Each row of a before or after table is a point. One or more steps were done to the points. Then noise was added and the rows were shuffled. The steps act on columns, c1 being the first. Name the steps. A step turns or swaps two columns, mirrors them in a line or flattens them onto one, adds a multiple of one to another, or multiplies or shifts one. Angles are multiples of 10 degrees, from the lower column toward the higher: turns from -170 to 170, lines from 10 to 170 but not 90. Use the fewest steps. Two steps may share a column if one is a turn and the other turns, adds or multiplies; they go together, in the order done. Otherwise the lowest column goes first.
In the rows, zero is written as 128.

Before:
[[133 114]
 [115 140]
 [136 162]
 [166 145]
 [174 116]
 [155 105]
 [156 109]
 [117 134]
 [114 124]
 [141  86]
 [153 114]
 [ 87 122]
 [187 127]
 [ 61 124]]
After:
[[101 133]
 [177  82]
 [137 116]
 [ 94 132]
 [145 129]
 [ 86 148]
 [140 125]
 [156  98]
 [110 165]
 [144 159]
 [116 121]
 [ 92 104]
 [ 82 165]
 [ 92 127]]
Steps: mirror c1 and c2 in the line at 70 degrees

Before (13 x 6):
[[107 139 116  93 132 151]
 [184 107 123  93 121 179]
 [ 94 110 159  90  97 114]
 [122 138  61 128  89 122]
 [142 117 170 142 155  61]
 [124 150  82 149  81 105]
 [105 119 153 148 133 104]
 [111 183 114 136 131 119]
 [155 146 121 150 143  88]
 [112 138 137 144 138  92]
 [113 159 125  75 110 150]
 [113 173 117 140 112 123]
 [102 156 156  90 114 161]]
After:
[[208 147 133  75 122 137]
 [135 132 160  70 145  75]
 [129 120 144  61 112  88]
 [ 89 150 171  70 139 125]
 [ 95 101 126 123 186 182]
 [101 132 140 127 149 142]
 [114  95 132 123 112  89]
 [110  90 116 121 117  88]
 [123 140 117  71 120  94]
 [ 87 107 125 119 138 138]
 [112 104 146 132  63 131]
 [117 123 131 105  42 123]
 [121  85 111 128 132 151]]
Steps: turn c1 and c6 by -40 degrees; turn c2 and c6 by -140 degrees; turn c3 and c5 by 60 degrees; shift c4 by -20

Before, 9 rows:
[[147 157 143 178 136 148 143 105 163  84 123]
 [119 109 127 113  84 125 129 108 110  93 158]
 [160 150 119 171  88 107 151 120 133  94 169]
 [155 147 167 124 129 120 133 168 129 115  95]
 [119 162 131 138 136 153 135 151 128 104 125]
 [123 100 141 123 119  88  95 141 126 121 131]
 [143 150  98 146 141 117 119 101 154 142  97]
 [149 143  94 158  90 152 111 104 120 131 151]
 [ 88 102 126 139 138 140 137 124 179 153  95]]
After:
[[107 139  95 159 110 131 154 141  43 130 152]
 [130 108 141 121 124  93 121 162 107 121 131]
 [ 98 144 119 172  99  74 131 105  60  94 169]
 [115 152 131 123 134 161 105 126 143 104 125]
 [ 87 149 143 163 107 128 148 109 199  84 124]
 [140 142 166 153 128  93  88 130 131 115  94]
 [139 115 126 115 115 134 147 123  16  92 158]
 [104 110 126  95  95 180 131 118 229 153  95]
 [117 143  97 147 117 102 156 132 195 142  97]]
Steps: add -1 times c1 to c6; turn c1 and c4 by 70 degrees; multiply c2 by 0.7; turn c5 and c9 by 50 degrees; multiply c9 by 2.5; mirror c7 and c8 in the line at 130 degrees

Before, 12 rows:
[[ 98  91 113 133 181 130 103 145 160 111  99  92 142 140 121  78 102 122]
 [114  98 112 175 171 145 105 132 151 143 128 109 142 133 146 155 150 118]
 [109  94 100 152 116 170 117 178 127 110 104 128 146 137 116  77 114 118]
 [125 153 127 133  93 141 151 118 157 137 167 159  97 113  94 125  89  83]
 [154 133 100 124 121 115 134  89 132 144 169 123 129 103 186 121 168 144]
 [148 167 117 147 119  69 105 105 105 155 171 166 103  81 151 135 168 140]
 [109 104  89 166 160 146 132 139 145 122  90  83  98 147 118  94 152 108]
 [132 152 100 104 115  96 133 114 102 200 168 139 116 107 144 146 158 166]
 [ 96 108 115 148 151 141  97 136 175 129  92 122 135 192 138  95 156 100]
 [144 144 115 122 119 102 144  96  74 156 140 168 105 115 172 141 118 131]
 [101  71 116 118 112 158  97 127 116 131 117 118 116 119 103  86 115  76]
 [ 92 119 159 111 113 152 170 127 136 105 162 185  88 107  87 118 127 101]]
After:
[[134 142 188 122 120 164 128  91 189 121 112 117  95  98 185 126 145 157]
 [108 120 103 151 182 105 129 146 132 168 146  91 145 141 122  77 107 102]
 [141 152 182 109 115 151 123  94 121 107 141 170 143 111 174 142 139 141]
 [130 128  73 137 157  87 165 139 128 152 140  81 119 145 115  95 164 104]
 [117 106  99  81 113 141 126 127 136 139  90 186 148 104  87 118 163  86]
 [137 148 153 159 119 200 137 104 144  85 144 166 102  82 151 133 169 150]
 [122 117  81 152 118  83 147 176  54 164 109 127 131 136 111  77 106 107]
 [152 129  75 107  94 147 141 120 169 100  97 156 181 118  95 121 132  88]
 [124 136 130 162 155  92 137 134 161 143 143 123  97 193 140  97 134  87]
 [106 197 125 116 110 178 104 112 123  91 128 140 109 106 145 147 154 156]
 [139 139  78 153 112 104 108 125 120 187 109 117 147 120 101  85 133  71]
 [120 147 140 163 171 112 163 131 149 148 117 109 101 134 146 156 128 111]]
Steps: turn c1 and c18 by 40 degrees; turn c2 and c10 by -100 degrees; add 1.5 times c15 to c3; turn c4 and c7 by 70 degrees; turn c6 and c11 by -130 degrees; add -1.5 times c8 to c9; mirror c13 and c17 in the line at 120 degrees

Before:
[[ 99 150 115  97 174 128 131  52 115 133 138 166 103  93 144  94 119 146
   98 151 118 125 151 119 136 119 119  99 174 116  84  91]
 [116  97 163 123  85 186 178 126  90 175 100  97 141 179 126 167 188 127
  158 196 129 115 197 123 164  91 142 118 121 137 126 154]
 [104 134 142 112 169 122 132  97 126 124 124 126 104 109 128 165 147 158
   99 134  88 103 157 154 130 131 151 131 174 118 109  77]
 [118 140 104 106 153 130 143  80  81 121 116 113 116  69 132 117 109 134
  103 125 134 115 199 132 128 114 116 125 153 111 112 122]
 [105 183 129  80 164 152 146  74 119 130 146 137 114 124 173 149 144 146
   85 114 151 168 152 141 121 104 156 128 144  90  93 129]
 [149 119 119 161 125 109  97 159 124 139 105 130 114 159 133 119 120 127
   55 119 150 174 117  80 163 142 125 143  73 159 141 164]
 [136 154 112 106 153  81 104 103 132 104 121 142 111  87 161 125 128 133
  109 101 127 141  99 126 125 118 150  98 129 137 100  92]
 [145 135 120 162  85 119 125 169 146 154 129 132 100 156 137 135 117 128
  130 158 164 150 144  89 150 182 122 122  91 152 136 175]
 [168 106 110 212 117 122  64 142 143 117  85 155  99 137 156 154 125 101
  111 149 149 146 107  61 136 169  83 150 120 129 121 152]]
After, 9 rows:
[[105 136 140 110 163 123 126  94 127 120 124 125 106 113 127 162 146 159
  101 130  86 107 152 151 189 130 153 126 172 119 111  79]
 [140 136 115 159  86 118 106 172 141 153 131 141  95 157 138 134 118 127
  127 111 167 150 147  91 209 179 123 126  96 169 133 174]
 [141 151 114 113 154  84 165 105 131 103 117 142 113  87 161 123 128 129
  108 122 129 143 102 125 186 119 151  97 133 136 101  90]
 [ 98 152 113  94 173 128 108  50 109 134 135 159  99  93 147  96 119 147
   96 114 112 129 151 117 199 122 118  96 173  91  85  93]
 [115 141 103 103 153 124 125  76  88 120 117  98 112  69 130 117 109 128
  108 145 131 118 205 134 186 115 115 121 156  71 115 121]
 [166 107 113 212 112 126 140 145 131 124  79 153  95 142 153 154 125 107
  111  57 147 142 105  60 196 170  80 151 119 129 122 156]
 [148 116 124 159 123 107 152 161 127 141 108 129 114 165 132 121 124 129
   49 105 151 173 120  77 222 141 126 144  73 150 137 167]
 [116  94 164 125  89 187  46 124  99 172 100  89 139 178 126 171 182 120
  160 138 125 115 196 127 220  96 141 117 118 113 123 159]
 [108 181 131  78 165 154 132  75 118 132 143 134 113 120 173 150 146 147
   87 152 152 172 149 139 179  99 158 129 142  74  95 134]]
Steps: turn c7 and c20 by 120 degrees; turn c9 and c12 by 20 degrees; add 1 times c9 to c30; shift c25 by 60

Before (8 x 64):
[[153 128 113 136 149 145 151 153 109 173 151 137 115 101 133 124 146 113
  105 133 107 101 137 155 146 126 125 120 127 121 123 148 135 132  99 135
  109 153 100 159 106 149 103 166 132 111 104  99  97 141 131 113 107 127
  132 143 124 127 143 114  97 104 135 133]
 [105  94 153 133 120 108 126 113 128 121 118 118 132 107 139 131 117 149
  158 166 152 108 153 102  87 102 113  90 111 101 126 130  98 139 126 131
  163 130 144 121 138 139 101 116 129 132 126  84 149 108 162 152 125 109
  133 119 109 132 117 117 180 138 133  96]
 [121 150 122 141 126 140 146 132 145 132 152 156 121 112 157 100 133  70
  103  91  98 121 140 151  98 146 149 159 165 134 126 180 156 138 129 133
   82 133 118 131 126 138 126 137 158 132 108 141  94 131 117 111 116 139
  146 124 147  92 110 127 164 131 109 145]
 [138 134 161 105 117  95 116 125 135 105 103 124 155 121 120 132 137 160
  159 183 161 112 141 107 117 108  93  98 129  80 111  92 119 105 102 138
  149 144 167 157 130 166 114 146 108 123 117  91 152 143 171 149 105 110
  111 127 102 129 124 143 135 106 141  94]
 [159 114 149 134 155 104 113 119  96 144  94 107 137 104 105 126 133 123
  141 148 124 121 141 135 118 104 100 106 126  98 137 114 136 104 105 152
  147 156 145 166 130 153  92 146  94 108 125 109 126 139 168 137  91 113
  130 141 102 143 137 110 135 108 157 135]
 [145 148 104 137 141 142 138 163 147 138 146 139 132 107 130  98 142 102
   95 113  90 134 148 170 101 136 117 139 163 140 114 149 125 113 135 149
   96 122  88 125 122 139 110 149 138 145 117 122 120 115 126 115 110 152
  132 140 138 100 138 122 150 120 130 132]
 [119 169 122 131 131 155 145 121 127 108 166 157  91 134 158 123 110  96
  162 118 113 120 149 139  95 181 170 142 162 157 132 138 131 150 148 120
   96  96 123 115 144 101 124 134 158 162 131 171 126 128 121 141 140 147
  168 110 142 130 126 133 173 158 100 138]
 [115 148 131 108 101 129 185 100 115 128 151 160  85 151 126  93 107 107
  176 135 141 103 138 118  71 158 141 125 149 159 138 115 120 164 126  88
  118 122 159 145 177 108 129 109 136 167 123 149 149  99 120 129 157 169
  155 109 113 145 124 146 165 152 103 137]]
After:
[[145 145 129 110  97 127 185  98 111 169 151 161  81 149 126 102  89 110
  251 137 138 104 136 118  67 156 140 127 151 153 136 114 114 164 125  89
  113 100 131 143 182 110 132 111 135 166 121 147 163 101 120 128 158 172
  155 116 112 145 126 148 166 151 100 134]
 [151 167 126 131 133 153 143 119 126 153 167 156  91 135 159 148  84  98
  213 116 115 116 150 137  93 180 169 145 161 151 130 142 131 148 149 117
   95  99 128 113 141 103 123 135 159 161 129 171 123 127 118 138 141 150
  170 125 144 124 124 132 171 156 102 136]
 [144 151 103 139 137 141 138 165 145 171 143 138 133 108 131 106 152 101
   45 114  89 138 150 165 104 133 118 138 158 118 118 149 125 112 135 148
   94 102 139 126 121 139 108 151 137 145 119 119  89 114 125 116 113 152
  135 123 139 102 141 125 151 121 131 132]
 [134 129 117 139 151 145 151 153 113 146 154 137 115 101 133 106 167 110
   72 134 107 104 139 156 148 131 127 118 125 101 121 148 135 132  98 135
  114 144 114 158 108 147 104 163 137 106 106  97  85 138 132 111 104 123
  136 128 125 125 145 118  98 107 131 132]
 [117 114 149 135 152 101 108 118  99 114  96 107 136 103 109 107 158 120
  161 148 126 119 145 139 122 101 103 105 128  89 138 118 135 104 105 155
  145 146 120 163 130 154  95 151  95 108 126 108 141 135 173 139  91 114
  129 132  98 141 134 112 136 104 159 135]
 [130 150 121 143 126 137 147 133 146 153 150 158 121 108 156 106 143  73
   69  89  99 119 138 147  98 147 147 160 164 132 129 180 158 139 129 133
   81 115 104 130 128 138 125 135 155 128 108 138 105 132 119 111 117 139
  145 125 144  92 111 128 166 130 107 141]
 [ 94  98 156 132 120 110 127 112 129 116 119 118 132 105 141 128 129 151
  202 165 151 110 147 103  90 101 116  87 113 135 122 132 101 135 126 129
  163 137 137 122 140 139  98 119 128 134 124  86 157 105 162 153 122 111
  132 127 112 131 115 120 182 138 133  95]
 [ 90 132 165 104 114  95 116 122 132  83 102 126 152 121 120 117 175 161
  206 184 162 111 138 107 117 107  90 103 127  93 116  88 121 108 104 135
  150 144 138 157 133 166 115 143 110 123 118  92 175 141 172 149 105 113
  112 131 104 129 119 141 132 109 138  97]]
Steps: turn c1 and c30 by -60 degrees; turn c16 and c38 by 40 degrees; add -1.5 times c38 to c10; add 1 times c42 to c17; multiply c19 by 2.5; mirror c39 and c49 in the line at 60 degrees; flatten c54 and c56 onto the line at 170 degrees

Before, 13 rows:
[[144 148 160 101 115 154  82 120 116 118 148  98  84  66 142  48 106 108
  153 172  86 135 179 135  91 198 112 114 144 153 152 121 131 125 158 156
  151 175 112 157  66 163 169 106 110 138 129  85 141 110 161  79 114 106
  109 100 146 182  99 142 171 122  95 118]
 [ 93 181 114 111 122 112  98 103  87  68  72 130 146 125 144  69  96 154
  171 142 105 131 161 126 107 137  92  88  94 146  79 132 141 185 175 165
  136  97  87 134 111 136 120 115 104  87 152  97 142 132 166 106 172 155
  106 138 155 170 103 111 102 118  96 120]
 [113 115 198 102  72 148 131 104 118 159  90 125  97 161 168  61 160 118
  138 159  80  93 155 103 105 185 123 170 187 139 148 168 102 165 164  98
  148 147  92 141 108 142 166 104 131 143 159  98 111 162 137 165 151  66
  167  71  81 159 153 139 118 125  99 167]
 [105 140 102 173 119  87 113 126 158  92  66 145 143 107 105 129 124 142
  137 119 142 126 134 179 169  93 117  97  84 134 109  95 117 174 127 143
   54  98 102 118 159 114 100 124  60 108 150 128 136 117 110 117 141 157
  123 129 123 118 114 123 147 119 139 118]
 [145 123 161  79 113 182 154 156  82 189 122 143  71 168 164  84 141 107
  119 207 105  91 139 126  89 178 135 143 152 150 165 116  86 178 195 111
  121 152 134 129  92 173 153  96 144 155 126 131 116 154 158 121 101 115
  137  81 112 141 165 124 156 105 103 180]
 [ 86 139 110 114 120 110 118 120 168  83  86 153 127 139 139 120  98 177
  153 105 148 138 112 124 137  99 123 107  94 107  86 109 128 186 113 141
  142 121 111 125 169 110  93 119  76  78 145 132 159 150 132 120 140 157
  135 151 151 136  92 120 126  89 134  94]
 [ 98 124 108 156 107 107  92 147 178 123 105 126 145 143 142 118 130 138
  123 132 138  92 105 139 124 109 127 135 115 128  71 116 154 170 112 143
   67  83 135 122 133  76 102 145  83  96 151 125 124 123 104 111 129 158
  120 113 166 128 123 156 137 143 167 100]
 [106 119 105 125 133 118 118  77 126 110  93 132 148  87 173  59 102 181
  185 142  99 126 138 134 110  98  75 113  81 148 110 113 141 161 147 159
  125 122  99 120 130 136 113 113  75 115 169 111 149 165 153 103 147 121
   66 135 143 145 104 116 104 113 116 129]
 [147  98 170  83 123 134 172 142 125 150 127 152 111 143 113 114 158  95
   91 160 115  91 120 136 137 171 167 179 133 125 125 136 101 128 152 113
   93 182 152 122  74 138 140 152 144 106 102 122  82  99 166 161  75 121
  143  99 131 123 136 183 202 169 133 149]
 [146 125 109 140 108  84 144 178 144 108 103 128 129 152 121 123 121 147
  117 124 136  83  94 127 128 119 132 108 116 111 110 106 148  96 103 138
   79 136 118 111 135 129  88 122 112 111 111 150 134  83 127 134 120 148
  134  95 129 115 124 171 165 157 156 135]
 [ 72 128 138 142 128 111 112  93 121 124  96 119 136 109 153  94 126 162
  151 119 133 132 148 154 128 111  92 105  96 114 102 135 154 166 113 151
  123 106  93 124 152 122 116 130 106 104 167 156 155 127 143 129 164 199
  108 112 153 150 142 107 127  98 112 111]
 [117 116 143 109 111  93 143 165 138 138 148 151 162 142 119 127 132 102
  115 116 105  95 104 144 159 143 127 141 117 135  86  98 106 128 129 126
   80 157 133 112 119 114  84 119 130 143  91 147 110  90  65 115  92 128
  153 103 154 121 153 167 207 165 153 121]
 [148 127 141  84 106 133 152 189 133 141 139 153 110 134 131 131 154 132
   97 160 130 128 137 113 141 153 157 155 103 132 113 137 106 115 143 140
   95 165 142  76  83 119 127 130  84 141 111 141  94  71  97 113  79 140
  138  85 119 108 162 136 166 161 144 161]]
After, 13 rows:
[[140 126 157  76 115 179 154 155  81 195 117 143  63 168  86  85 140 106
  155 213 107  95 136 125  86 176 132 143 149 148 167 119  74 180 194 120
  123 153 134 129 164 171 121  95 147 157 127 133 119 155 157 123 112 112
  138  78 121 139 164 128 156 107 110 179]
 [142 126 110 141 108  85 149 180 144 104 107 128 131 155 130 117 120 145
   88 124 131  84  92 125 128 117 134 110 116 113 112 109 139 101 102 115
   81 132 116 112 125 126 109 123 111 110 116 145 136  90 128 130 136 148
  136  92 140 114 121 174 156 155 151 136]
 [ 82 141 113 112 121 112 116 120 163  81  92 149 129 138 133 123 103 178
   90 102 147 142 117 120 139 101 120 106  93 105  82 106 119 185 114 128
  141 121 110 123  81 108 155 118  77  76 147 131 158 148 133 125 119 158
  133 149 148 141  94 121 123  88 120  96]
 [ 99 123 108 155 105 110  94 144 178 125  99 129 144 142 118 122 129 143
  101 133 136  93 101 138 126 111 127 137 113 130  67 118 147 170 113 129
   70  88 133 126  97  73 122 142  84  99 147 121 125 125 106 112 119 155
  122 112 116 127 122 155 129 143 173  96]
 [ 94 184 109 111 125 112 100 102  87  69  63 130 145 124 157  70  95 152
  120 145 113 130 158 123 104 141  93  88  96 141  76 132 132 183 172 142
  137  96  85 136 123 133 169 114 102  91 150  98 144 130 166 106  95 156
  104 136 116 170  98 112  90 115  83 123]
 [115 112 141 112 107  93 141 166 138 138 138 151 162 145 100 124 132 101
   86 117 103  93 106 144 160 143 125 143 117 135  87 102  95 121 128 102
   82 157 136 110 120 112 115 114 130 143  92 148 110  87  63 120 155 130
  154 100  92 127 152 168 199 164 156 117]
 [ 70 129 137 138 129 111 115  95 121 121  98 118 134 111 148  96 127 156
  113 121 132 135 156 153 124 113  93 107  95 117 106 138 148 166 112 132
  123 106  94 122  92 122 153 132 106 104 169 154 154 128 139 131  87 202
  109 108 133 152 143 109 126  98 110 111]
 [143 148 158  98 114 153  83 118 112 122 128  95  89  67 112  50 106 107
  168 171  85 136 179 135  89 201 106 111 145 154 149 120 118 120 158 117
  148 175 114 153 161 163 156 105 105 132 135  85 145 109 159  77 124 105
  113 100  74 184 100 140 156 123  87 114]
 [104 120 104 125 135 119 118  78 124 110  91 133 151  88 126  58 106 185
  115 141 102 125 134 130 111  98  72 110  82 144 112 110 133 162 145 140
  126 121 102 118 118 134 184 111  78 119 169 108 150 169 154 104  81 122
   69 135 133 145 102 118  95 110 105 129]
 [147  95 171  83 121 136 170 143 124 151 113 151 112 145  88 109 161  97
  138 161 118  90 120 135 134 168 165 178 132 123 122 134  92 131 152 107
   90 182 158 124 164 133  92 147 148 105 103 122  81  98 165 158 170 119
  146  99  89 121 135 180 198 171 146 149]
 [103 141 105 171 120  87 115 128 156  89  79 144 146 109 153 131 123 141
   98 116 145 125 136 179 166  88 116  95  87 131 110  93 110 174 130 126
   50  96 102 119 106 114 133 124  62 110 148 130 137 116 112 115 140 160
  124 131 174 119 116 122 139 121 141 118]
 [150 125 140  85 105 133 150 189 133 138 131 151 111 134  84 132 153 135
  126 159 129 128 137 112 140 151 157 154 103 136 118 136  94 114 146 117
   99 167 144  77 169 112  95 133  82 143 111 141  98  73  96 109 143 140
  136  88 103 104 166 135 154 161 160 161]
 [110 114 196 105  71 147 132 104 120 160  99 126  97 162 131  58 162 117
  164 157  82  94 152 103 104 187 123 168 186 140 149 166  92 166 165 123
  146 142  93 138 175 144 136 105 129 142 156 101 107 158 138 168  83  66
  167  69 163 160 150 139 131 125 115 170]]
Steps: turn c41 and c57 by 140 degrees; turn c11 and c57 by -20 degrees; turn c15 and c53 by -120 degrees; add 0.5 times c17 to c63; swap c19 and c43; shift c33 by -10; flatten c36 and c61 onto the line at 110 degrees

Before, 12 rows:
[[103 146 128 144 151 132 102 152 167 142  99  92 119 139 105 140 155 150
  138 116 151 132 155 111 127 139 133 148  77 177 132 114 162 120 118 198
  118 109 137 155 157 162 130 158 146 141 125 111 162 134 152 135 108 107
  111 131 132 169 125 133 114 167 147 135]
 [115 113 159 166 127 131 106 144 171 150  76  90 115 143 123 114 197 152
  146 127 145 155 138 145 149  84 139 170 127 108 167  93 145 173 124 178
  142  58 143 135 142 148 111 147 142 155 136 118 121 127 125 130 129 130
   73 140 144 118 124 107 132 148 103 149]
 [146 125 139 116  97 132  95 103 122  95 153 151  89 121  88 129 111 133
  158 200 103  87 121 157 127 105 165 151 166 151 143 143 172 156 121 113
   80 133 213  69 121 115 144 137  83 151 158 135 108 129  94  95 127 171
  142 132 113  64 152 160 193 115  90  91]
 [141 135 159 124 117 170 107  94  83 123 119 115  70 118  91 106 103 173
  153 165  68  52  94 151 128  87 183 162 153 107 151 157 155  98  74 110
  107 126 149 124 141 147 144 116 125 154 138 149 119 153 137 102 153 101
  160 117 178 123 129 102 155 110  68  94]
 [104 160 128 134 167  98 157 167 133 175  74 123 134 141 139 155 122  93
  112 128 155 107 154 113  92 131  92 173 110 144 115  93 119  87 142 181
  128 110  97 164 144 162 124 175 109 125 107 169 170  99 168 171  83 123
  110 160 133 103 157 130 130 168 175 131]
 [ 74 141 116 138 153  81 145 130  85 135  92 123 116 164 130 143 159 146
   78 121 161 117 125 150 112 163  73 157  97 156  98  91 103 100 157 168
  137 151  97 157 129 176 131 163 147 105 124 164 182 121 148 163  63 111
  127 131 109 126 155 129 116 126 144 133]
 [119 164 156 161 111 145 128  88 102 158 134 132  79 108 118 107 105 167
  152 156  86 111  98 157 173  71 147 114 145 118 133 172 152 101 101 118
  111 157 152 140 130 164 134  94 122 140 116 152 110 174 129  72 142 138
  148 162 152 114 124 144 115 139  93  92]
 [113 110 113 156 156  88 158 116 142 142 116 176  84 154 147 161 121 104
  105 136 157 111 134 118  89 152 109 153 130 181 108 104  99 108 155 159
   96 107 148 111 147 139 136 150  93  75 171 187 155 110 138 171 104 115
  130 122 101 126 140 121 147 182 106 114]
 [158  96 128 185 126 122 145 104 118  98 105 140 110 138 159 170 106 125
  118 164 107  73 129 133  94 128 111 117 152 163 148 131 133 168 141 159
   89 155 195  89  93  94 175 133  61 136 143 114 123 101  74 118 132 147
  152 123 118  95 131 128 179 116 129 109]
 [122 148 144 133 176  66 103 134 114 148  84 129 117 149 161 132 146 121
  115 148 129 137 169 139 100 165 132 142 105 163  86 101  72  92 160 175
  151 138 122 135 147 149 129 181 133 110 140 165 153  84 164 135 110  94
  116 132 127 130 152 130 134 184 163 147]
 [122 138 154 125 118 182 129 125  71 141 125 127  78  92  98  92 116 140
  159 151 108 116  82 197 126  96 193 125 125 119 158 173 145 120  98 148
  124 173 132 147 140 146 111 120  83 138 146 116 123 161 121 110 117 158
  142 134 174 115  92 122 122 120  80 107]
 [135 121 171 153 108 162 107  82  90  87 124 148  72  94  81 122 107 101
  139 165 100 102 119 121 154  96 147 129 159 130 151 178 155  98 133 101
   74 154 145 106 102 130 145 101 107 150 147 107 116 127  98  84 135 156
  140 112 147  84  89 115 178 111  92 115]]
After:
[[103 159 127 133 167  97 156 167 130 174  73 121 133 131 130 156 140  93
  112 128 154 106 101 115  92 132  93 171 110 145 117  94 120  89 143 181
  128 111  98 164 143 163 125 175 106 124 106 171 172 110 166 170 105 123
   99 161 134 153 158 125 131 168 177 129]
 [147 124 140 116  95 131  97 105 159  97 155 151  87 123  93 129 104 131
  157 202 104  86  66 160 126 104 166 151 165 152 144 143 172 154 121 111
   81 134 215  71 120 116 144 138  83 151 160 134 107 143  96  95 133 171
  129 132 113 119 151 129 195 117  90  91]
 [120 166 156 160 111 147 129  87 149 159 136 132  78 114 103 107 134 170
  148 155  86 110 115 156 175  70 146 115 145 119 133 172 152 101 101 118
  111 156 155 138 131 164 134  95 121 139 116 152 113 150 129  70 143 136
  174 162 152  97 123 151 115 138  94  94]
 [159 100 132 185 126 122 144 106 131  97 103 138 110 136 124 170 166 125
  118 165 108  71  94 135  94 130 110 117 151 162 149 131 130 167 142 157
   89 155 194  90  93  93 175 134  62 136 144 114 121 154  77 116 125 148
  102 125 118 130 130 140 178 115 129 108]
 [117 114 159 166 128 132 107 142 100 153  75  88 116 141 184 115  88 151
  145 126 146 155 118 145 151  85 141 168 129 106 166  93 145 171 125 177
  140  59 143 136 143 148 112 146 144 155 136 116 121  74 124 131 120 131
  125 139 144 142 121  89 131 152 106 150]
 [104 146 127 143 150 134 101 153 126 140  99  92 119 134 141 140  97 152
  138 115 151 136 169 111 128 141 134 149  77 177 132 115 163 119 118 200
  118 108 137 152 156 161 131 159 147 141 127 112 160 112 153 135 116 106
  135 131 132 154 123  89 117 168 148 135]
 [114 110 114 156 157  87 157 117 118 142 115 177  84 144 133 159 148 102
  104 135 158 109 127 119  88 153 108 153 129 182 109 103  97 106 155 159
   93 106 146 110 152 137 138 151  94  73 172 187 157 129 137 171 107 116
  111 124 102 135 139 116 147 182 105 114]
 [123 146 145 133 176  67 104 133 135 148  84 129 118 144 162 132 146 119
  113 147 130 136 128 138 100 164 131 142 106 164  87 100  71  93 160 175
  151 136 122 137 146 148 128 184 135 110 141 164 153 114 164 135 113  97
   85 134 127 172 152 142 134 182 163 149]
 [140 136 160 120 117 169 106  95 111 124 118 117  68 127  88 107 110 170
  153 165  67  52 123 150 126  88 185 164 154 105 151 156 155  98  75 110
  105 126 148 123 142 148 146 115 124 156 138 149 118 160 137 102 141 102
  155 117 177  90 128 176 154 108  68  93]
 [ 73 142 116 138 153  80 144 129 136 134  90 123 117 147 158 144 115 148
   75 120 160 116 126 151 113 163  71 159  95 156  97  93 103 100 156 167
  138 153  96 155 129 176 129 164 147 106 122 163 180 124 150 163  91 113
  121 133 109 123 156 169 116 124 143 131]
 [122 140 153 123 119 184 130 125 131 140 125 126  79  96 103  91 108 140
  158 150 107 115 113 197 126  97 191 124 125 119 159 175 146 120  98 148
  123 170 133 147 139 146 111 119  83 137 147 117 123 142 120 111 142 157
  161 134 175  80  92 184 123 119  81 107]
 [133 122 172 152 107 162 109  83 122  90 123 148  72 101  83 123  97 100
  140 165  98 101  83 120 154  95 149 131 159 131 150 177 155  97 130 100
   74 153 145 105 101 131 144  99 107 151 147 105 115 141  99  83 150 157
  128 111 147 118  89 169 179 114  92 115]]
Steps: turn c9 and c60 by -100 degrees; multiply c53 by 0.4; turn c14 and c53 by -30 degrees; mirror c15 and c17 in the line at 30 degrees; swap c23 and c58; swap c50 and c55
